Each row of a before or after table is a point. The points were changed in one or more steps. Then noise was added and the rows were shuffled. The steps act on columns, c1 being the first. Name the steps. A step turns or swaps two columns, mirrors them in a line or flattens them onto one, adds a multiple of one to another, or multiplies or shifts one. Angles are multiples of 10 degrees, from the lower column toward the higher: turns from -170 to 170, lines from 10 to 170 but not 90. Use the fewest steps. Two steps may share a column if one is a turn and the other turns, adds or multiplies; they go together, in the order done. Otherwise the lowest column goes first.

Before, 8 rows:
[[ 0.04  0.43 -0.09]
 [ 0.09 -0.22 -0.33]
 [ 0.25  0.43  0.98]
 [ 0.04  0.38 -0.97]
 [ 0.16  0.21 -0.96]
 [ 0.65  0.26 -0.34]
 [-0.03  0.26 -0.23]
 [ 0.06 -0.26  0.36]]
After:
[[ 0.08 -0.99  0.41]
 [ 0.05 -0.14  0.43]
 [ 0.07 -0.35 -0.28]
 [-0.05 -0.26  0.30]
 [ 0.06  0.41 -0.27]
 [ 0.15 -0.95  0.20]
 [ 0.67 -0.34  0.27]
 [ 0.24  0.90  0.42]]
Steps: swap c2 and c3

Before:
[[-0.29 -0.02 -0.56 -0.18 -0.22  0.67]
 [ 0.26  0.05 -0.01 -0.10 -0.14 -0.54]
 [ 0.53  0.12  0.58 -0.53  0.02 -0.28]
 [ 0.52  0.48  0.29  0.04  0.18  0.00]
 [ 1.21 -0.12 -0.49  0.76 -0.40  0.59]
 [ 0.13  0.13 -0.13 -0.02 -0.50  0.33]
 [ 0.59  0.21  0.20 -0.62 -0.25 -0.10]
 [ 0.06 -0.09 -0.26 -0.86  0.17 -0.30]
 [ 0.19  0.60 -0.31  0.06 -0.47  0.72]
 [ 1.03  0.04 -0.76  0.34 -0.23 -0.17]]
After:
[[ 0.51 -0.42  0.08  0.06  0.15  0.04]
 [ 0.25 -0.02 -0.05  0.10 -0.15 -0.54]
 [ 1.18 -0.03 -0.69 -0.71 -0.69  0.58]
 [-0.32  0.08 -0.31  0.16 -0.35  0.65]
 [ 0.17 -0.12  0.06  0.06 -0.55  0.36]
 [ 0.18 -0.55 -0.25  0.06 -0.59  0.67]
 [ 0.54 -0.07  0.39  0.52  0.14 -0.31]
 [ 0.56 -0.12  0.12  0.69 -0.24 -0.10]
 [ 1.07 -0.14 -0.98 -0.31 -0.61 -0.15]
 [ 0.08  0.24 -0.32  0.85  0.04 -0.28]]
Steps: add -0.3 times c1 to c3; turn c3 and c5 by 20 degrees; turn c2 and c4 by 170 degrees

Before (10 x 9):
[[-0.03 -0.13  0.60  0.29  0.08 -0.45 -0.49  0.21 -0.34]
 [ 0.25 -0.29 -0.46 -0.21  0.10  1.32  0.05 -0.07  0.50]
 [-0.31 -0.78 -0.10  0.43 -0.21 -0.02 -0.12  0.50 -0.71]
 [-0.24  0.47 -0.16 -0.13  0.77  0.55  0.21  0.45  0.02]
 [-0.35 -0.14  1.14 -0.05 -0.14  0.15  0.67  0.30  0.18]
 [ 0.27 -0.25  0.44 -0.92  0.04  0.42  0.21  0.31  0.02]
 [-0.56 -0.42 -0.03 -0.44 -0.24  0.40 -0.53  0.45  0.70]
 [-0.40  0.20 -0.78  0.16 -0.37  0.17 -0.43  0.29 -0.03]
 [ 0.16  0.18 -0.66  0.58  0.16  0.41 -0.09  0.71  0.71]
 [-0.37 -0.34 -0.20  0.70  0.14 -0.55  0.32  0.14 -0.12]]
After, 10 rows:
[[-0.04  0.51  0.04  0.13 -0.30  0.32 -0.28 -0.59  0.78]
 [-0.02 -0.06  0.65 -0.69  0.11 -0.20  0.07  0.21 -0.19]
 [-0.05  0.57  0.55 -0.66 -0.27  0.07  0.21 -0.21 -0.59]
 [ 0.04  0.55 -0.28  0.65  0.11 -0.11  0.02 -0.71 -0.05]
 [ 0.13 -0.18 -0.54 -0.12  0.71  0.50  0.04 -0.49 -0.09]
 [ 0.01  0.10  0.01 -0.34  0.09 -0.74  0.02 -0.03 -0.16]
 [ 0.01 -0.23 -0.03 -0.90  0.15  0.79 -0.24 -0.34  0.68]
 [ 0.03  0.67 -0.37  0.22  0.17  1.20 -0.15 -0.04  0.43]
 [-0.02  0.67 -0.54 -0.08 -0.20 -0.78  0.02 -0.29 -0.05]
 [-0.07 -0.39  0.11 -0.29 -0.43  0.71  0.00 -0.20  0.11]]
Steps: flatten c1 and c5 onto the line at 80 degrees; turn c3 and c6 by -50 degrees; turn c2 and c3 by -140 degrees; turn c4 and c8 by 150 degrees; flatten c7 and c9 onto the line at 110 degrees
